Rows are points. Examples show where two turns around zero, p and q, send a point. Where does a point land after both, in the order given? Backwards means that the second turn is done in reverse. Each puzzle has new turns, and all numbers are rounded.
In the rows, 128 means zero.

Turn p:
[103 115 173] => [103 174 137]
[117 129  87] => [117  90 112]
[150 104 138] => [134 130 161]
[139 180 110] => [164 117  86]
[137 124 128] => [133 126 136]
[122 117 132] => [117 131 135]
Turn q:
[118 166  86] => [155 138  78]
[149 132 148] => [109 147 139]
[106  97 126] => [139  96 145]
[152 101 138] => [128 139 164]
[115 144 142] => [109 121 113]
Where do these land?
q, then p: [126 120 106] => [146 123 142]
q, then p: [102 138 117] => [122 102 142]
p, then q: [150 110 175] => [ 81 150 111]
p, then q: [128 158  89] => [171 131 151]
p, then q: [135 115 152] => [103 134 117]

Turn p:
[158 136 123 133 143 152] => [159 131 131 129 143 153]
[133 105 119 151 132 100] => [140 117 124 156 109 105]
[104  98 140 114 134 121] => [111 105 106 119 131 106]
[144 130 132 153  95 120] => [140 129 163 129 103 120]
[128 108 138  89 138 113] => [128 133  95 106 136 102]
[182 127 101 113 115  97] => [174 168 116 126  96 116]
[110 112 143 154 161 178] => [127  75 130 137 165 156]
[104 180 108 118 106 151] => [ 90 158 145 118 123 173]
[ 90 156 148 127 129 120] => [ 84 138 142 132 147 121]
Turn q:
[ 66 130  60 160 130 119] => [ 96 208 125 140 166 106]
[116 133 173 156 156 125] => [101 114 143 147 124 175]
[148 123 148 142 115 127] => [142 110 111 135 127 147]
[146 101 144 103 123 124] => [141  94 128 141 116 109]
[152 137 147 121 157 126] => [137 104 157 120 126 146]
[146 127  94 113 125 155] => [138 125 123  95 149 100]
[152 131 115 104 112 113] => [164 128 128 121 117 109]
[124 139 133 146 156 125] => [118 133 149 129 140 152]
[102 132 138 109  79 137] => [116 138  89 124  89 110]
Where do these land?
p, then q: [153 107 118 119 155 166] => [141  99 134 105 165 105]
p, then q: [113 141  91 121 116 157] => [ 99 127 100  97 129 113]
p, then q: [116  83 161 164 145  91] => [151 133 134 200 146 136]
q, then p: [121 139 112  98  96 126] => [126 166 131 122 101 117]
p, then q: [143 145 133 143 123  96] => [143 138 127 134 115 164]
p, then q: [113 140 111 102 149 144] => [107 144 137 101 146 113]
q, then p: [138 141 170 149 112 116] => [141 104 141 113 109 165]
